Each row is a point. Any point is a mix of the corners, with weights that add up to 1. It lies inside the corners' shape when no weight is negative. Say inside or outside, and name the corners with a negative weight.

Corners:
(1): [11 68]
(2): [ -5 -22]
(3): [-51  33]
Points:
[-4 -2] -> inside
[-46  31] -> inside
[-35  39] -> inside
[-39  -1] -> outside (1)
[-38  -9] -> outside (1)
[-27 -29] -> outside (1)

Corners:
(1): [-121    2   33   34   51   -6]
(2): [  9 -15  37  18  35  -2]
(3): [ 26  10  23  22 -38  13]
(4): [-20  13   9 -29  31  11]
(5): [ 32   8 -39  17 -30 -20]
(6): [ 4 37 -2 41  3 14]
(7): [ 16  25  33 -32  29 -83]
Points:
[ 30  19   7  -3   2 -21] -> outside (1)
[ 34   7  16  25 -11   1] -> outside (1, 4)
[-10  14   6  -4  27  -6] -> outside (3)
[-22  17  31  15  19  -8] -> outside (5)
[ 10  19   6   0   7 -38] -> inside
[-6 18 10  6  0  0] -> outside (2)
[-68  -1  33  18  39 -27] -> outside (4, 6)
[ 27  19   3 -15   5 -23] -> outside (1)
[ -1  17  -8   9  -5 -11] -> outside (2)

Corners:
(1): [ 23 -25 -45  -6  15  52  -4  -3   1   4   1]
(2): [ 26 -19 -18  12  41 -43   9 -26 -38  10  33]
(3): [ 24 -17  -7 -56  -3 -43  -2  -8  44 -67   0]
(4): [ 21 -15 -52   9  -1 -13  -4   2 -27  32  74]
(5): [ 26   5  12   5  -8 -60  29  65  23  16  48]
(6): [  8  56  17 -21  -4  54 -11 -11 -10   8  -6]
(7): [ 32  -5 -32  32 -11  -2   9  15  -5  34 -11]
(8): [ 13 -32  20 -33   2  -6   7  -8 -73   0  45]
(9): [ 33 -24  11 -59  26 -51  42 -19  30  13   5]
(10): [-121   53   -6  -53   21   -2  -14  -11   -5   14   17]
(11): [  4 -35  20  -2  36 -23  -3 -26   5  11  11]
(12): [-12 -26  -5  16 -10  30  17 -28  24 -68 -17]
Points:
[ -4  -3 -20  -6  11   2  -4  -4   3 -10  28] -> outside (7, 8, 9)
[ -5  -2  -7   1  -9 -12   2   9   3  -9  27] -> outside (1, 2, 9)
[ 11  -7 -16  -5   6 -21   7   7 -11  14  41] -> inside
[  4 -14 -11 -22   8 -29   7  -2  11 -10  13] -> outside (6)
[ 16  -6   0  -5   4 -25  14  23   5   9  29] -> inside
[  4 -25 -44  20   5 -20  -2   7   8  -4  37] -> outside (6, 8, 9)
[ 13 -12 -13   2  -1  -3  10  -5   7  -8   0] -> inside

Corners:
(1): [113   9 -41  -1   0   0  -2  27   0 -13  17   5 -36  14 -98  -1  98  15
 -26 -49]
(2): [-22 -17  16  10 -14 -11 -28 -35 -22  -1   4 -23 -21   6  30 -12 -30 -56
  39   1]
(3): [-12 -54  39  20  -1  40  30 -44 -16  23 -12 -25 -16   7  14   3 -24  11
 -33  39]
(4): [ -7   7   5  17  30 121  -8   5 -25 -11  28 -10  -4   1  11  -2 -15  21
  18  23]
(5): [ -1   0 -39 -16 -30 -13 -22  27   9  -8 -12  62 -22 -14  -1 -17  65  28
  -7  21]
(6): [-33 -64  22  75   6  -3  -8  26 -13  -8  17 -15  68 -18  20 -33 -34  -1
 -22  17]
(7): [  3  -4 -14   1   4  69 -24  16 -49 -12  -8  26  32  28   7  10 -18 -35
 -23  -2]
(8): [ 18  14  -2  15  37  -9  19 -10 -15  13  16  30  32   3  21  -6 -45  17
  25  37]
(9): [-35  12  42   0   9   1 -30 -20 -15  14  22   5  -5  -4 -12 -44 -26   5
 -16  -8]
(10): [-19 -19  -5  12  42  -5 -30 -72 -16  11 -13  25 -13  15  15  22 -26 -19
  57 -17]
(11): [-29  17 -18  18  23  11  -2   9   8  55   7  -7   9  23 -32  18  12   0
  25  21]
(12): [-15 -30  60  12 -37 -12 -11  21 -20 -17 -14  -9 -47 -20 -24  16  67  11
 -22 -31]
(13): [-17 -16  11  14  -1  21 -22  -2  26 -24 -10   7  40  -3   8   8 -28 -14
  15   5]
(14): [ -25    1   -5   19   16  -27   -9   17   10   70   -7   -8   19    3
   -5   10  -12    6   -8 -102]
(15): [ -9   9   9  47  13  17 -24 -15  15 -12   4  21  13  14   7   0 -34 -47
  24  -7]
(16): [  3  21 -19  17   9 -19  10 -24  13 -18  -4 -14 -13   7 -14 -14 -17  30
 -30  15]
(17): [-19 -31  34   5  27 -12 -17   6  12  20 -13 -12 -38  16  17  -7  -7   0
 -10  33]
(18): [ 19 -36  -2  -9  29   7  43 -37   7  -5  91  -3  -7 -52   1 -15 -14  13
 -16  22]
(19): [ 14  12   1   2 -11  19 -22 -11  -5   0  23   3 -31 -19 -21  38 -22  12
  -5  34]
(20): [ 29  -5 -17   3   6 -12  33  27 -25 -21 -16  20 -17 -28  -7 -38 -28   3
 -21  35]
(21): [-20  17   6  12   5   0  -9 -34   1 -10   0 -13  10 -82  19  -9  -7  20
 -15  34]
Points:
[ 10 -10   3  -1  13  -5   0 -41  -4 -13   6  15 -10 -11   8 -20 -15 -10
  -8  18] -> outside (4, 6, 11, 12, 14, 19)
[ -1 -10  -3  14   6  10  -6   0  -8   3   2  -1 -14  -4  -4  -3   2  -2
  -4   4] -> outside (8, 9, 13)
[ -5 -15  12  15   3 -10  -7  -9   2  -1   4   2  -2 -12   1  -8  -8   2
  -5  -1] -> outside (4, 7, 11)
[ -3  -9   7  13   1  14 -10  -6 -12  -6  -4   2  -6   0  -1  -4  -4  -3
  -5  16] -> outside (14, 18)
[  2 -13   1   8  14  16   5 -11  -9  -2  22   2  -4 -13   2  -8 -13   0
  -2  12] -> inside

Corners:
(1): [  6 -14  27   5 -13 -15  46  -1   9 -14 -26  -6 -34   5  47  22  37 -11
 -22   9]
(2): [ -2  35  29  54 -15  63  35 -19  -9  -2  22  27 -39 -12  19  32  18  26
  -2 -16]
(3): [  8 -30  10  23 -10 -13 -40  -4  44  50 -30  17  -3   6  45 -28  44  -6
  -5  21]
(4): [ 15 -13  23  38 -17   0 -37 -10 -10  23 -22   9 -34  34 -26  32   7  51
 -16 -16]
(5): [ 19 -34  35 -10 -22   4  -9  29 -38  -7   1  11 -51   9  18   7  34  -5
   6  13]
(6): [-15  -1  -4 -23  -3 -15  35   4  -6 -16  -5  37  70  10  -1   8   0  12
  -9 -51]
(7): [ 21 -17 -14 -26 -12   2 -18   6  15  45   6 -20 -32  27  28  20  66  12
   2   7]
(8): [  5  -7  10   5  38  24  -8 -52   9  22 -54   9 -49   9  14  25  -3 -16
  22  -1]
(9): [ 22  82 -20   4  72   5  55  -2  30 -16 -15  42  58  15 -55  17   4  31
  -4 -30]
(10): [-24  -8  19   2 -21   0 -10 -11  21  20  18  30 -44  36   8  21  -4   1
  14  -7]
(11): [ 10  61 -28 -11   8   0  -5  19 -34  37 -42  -4 -49  13 -29  -2  -1 -15
  88   9]
(12): [ -7 -35  27  16 -21 -16  -6 -15  13 -10  15 -27 -14 -21  39  17  41  -6
  35   4]
(13): [-37 -44 -23 -19   5  -5 -22 -20  26  12 -10   2 -39 -12  -8  25  -9 -13
 -12  -3]
(14): [ -5  10  38 -21 -36  -8 -40   2 -32  69  -1  -8 -28   9  -8  20  22 -14
  -5  15]
(15): [  -3   39   -8   34  -11   22  -35   -7   23  -14  -36   29   70   79
 -109   21   -2   33  -14   10]
(16): [ 23 -26   2 -16 -15 -14  38  20  20  -2  12   1  43  -2  31  20  -4  12
  12  20]
(17): [  10  -32    5  -18   16   18   62   29    3   -7  -30  -35   -4   78
 -121    9   12   18   -1  -20]
(18): [-10  -8   1 -31 -17  -2   3  22  11 -11  -3  14  19  20 -44  16  36  50
   5  -8]
(19): [-49 -16  32  89  42  37 -16  16  17   3 -11  19  17  15  32  45  -8  29
  35 -18]
(20): [  1   6  13  -8 -21  -7 -29 -32 -10  -7 -21 -64 -22  15  25 -15  -8   4
  -9  21]
(21): [-20 -32   2 -25 -19  -8  45 -24 -47 -14  24   1 -32   0 -15   4   2   9
  -3  22]
Points:
[  6 -13  -6 -16 -12 -11   2   4   9   2  -6  -1  -4  25 -17   9  21  16
   1   0] -> outside (2, 8, 14, 19)
[-10 -18  18  29   1  10  -2  -2   3  14 -19  15  -8   9   9  19   7   0
   9   2] -> outside (7, 9, 10, 18, 20)
[ -4  -9   5  -1   8   2 -11 -10   8  19 -15   2  -9  18   7   8   6  -9
  17   6] -> outside (1, 2, 4, 18)
[ 14   3  16  -7 -15   5   2  -6   1  11 -13  -2 -28  26 -13  22  20  10
 -19   5] -> outside (3, 6, 11, 12, 19, 21)
[ -9  -4   7   4   0   1   6   1   1   2 -10   9  11  14   1  14   7  11
   5 -13] -> inside

Corners:
(1): [ 15   1 -12 -12   7  19   0  -5  20  -4  -8 -21   6 -18  14 -81 -11  13
   3 -22]
(2): [-21   1   5   7  16  14  11  -3   9   2  20  -2   1  15  38 -20  -9 -10
  17 -14]
(3): [ 17  25  16   6  -2 -25   3  -2   2  10  11  10  -7 -16 -22  16  46  12
   2  17]
(4): [-21   6   6 -30  15  20 -19 -25   7  15  15  19  13 -27  14  -9 -24 -20
   3  13]
(5): [-37   0  12  14  10   2  17  16 -13  21   6  14  -3  -8 -25   7   2 -10
   4  16]
(6): [-13  23   8  -2  30  -1  -4   2 -17  11  10  27  20  -4  -4   9   5  17
 -15  -9]
(7): [-12 -13  -7   3  29 -10  -9  17 -30  -3 -15 -26  12  -2  -9  15   6  17
   5   9]
(8): [-11   8 -13  -4 -24 -22   4 -18  -4  23  -6  26   8 -18 -11  19  89  30
  22 -23]
(9): [-24  21 -15  26  -2 -10 -13  52  12  19  -8  41  11  18  -1  19   7   7
   3  24]
(10): [-19  -5 -16  -3   7   5 -16  47  12 -39   9   0  23 -15 -16 -10  -5   6
   3  -3]
(11): [  6 -15  -6  19  16   7  14 -17  16   9  22  29  10 -13 -23  26  34  11
   6  -8]
(12): [ 19  12  -3 -24  15 -34  -5 -21  -1 -23  -7   0  21  -4 -27 -69   0  14
  13 -23]
(13): [ -5  15  -6 -30  52   0  30 -13  -2 -11  12 -10  10 -28 -19  -2  -3  -7
   3   2]
(14): [   4  -10   -5  -50   20    9  -13  -24   -8   -9    7  -17 -121  -24
  -17  -17   -8  -15    1   -6]
(15): [-19  14 -12  -7  19 -40   9 -14   9  19   6 -10  14   9 -28  10  -8  10
 -24  -4]
(16): [-19  11 -18  12  17  13   0 -27 -12   7  16   8   6   5 -28   4  29  33
   1  -2]
(17): [-24  16   7  19  13   4   9 -32  10   7  15  21   1  -5  -7  15 -17  31
  -1  -5]
(18): [ -3   5  -7  15 -16 -12   4   1 -20 -31 -49  18   7  11 -14  -4  14 -21
 -16  -6]
(19): [ -5   1   4 -15 -20  10  10 -27  10  20   7  22  12  34  10  14 -16  16
   3 -11]
(20): [-13 -23   4 -41 -15  22  16 -23 -57   1  13  21 -28  -8  87  -6 -20 -10
 -21  20]
(21): [ 32  11 -28  22   5  -6   4 -33 -32   7  16 -34   0 -11 -17 -17  -9  15
  22 -33]
Points:
[-8  4 -2 -7 11  3  3 -8 -7  2  7  8 -2 -1  2 -3 -7  3 -2  0] -> outside (8)
[  1  14 -10   7  14 -22  -3   2   8  -1  -7   5  30 -10 -27  -6  18  17
   1 -12] -> outside (2, 5, 14, 16, 19, 20)
[ -3   3  -7 -13  12   0   3 -13  -3  -2   3   9   4  -8  -6  -6   0   7
   0  -5] -> outside (2, 3, 5)
[ -5  -2  -9  -8  12   1   9 -16  -7  -8   3  -6  -3  -5  -9 -20   2   8
   5 -13] -> outside (3, 4, 6, 9)
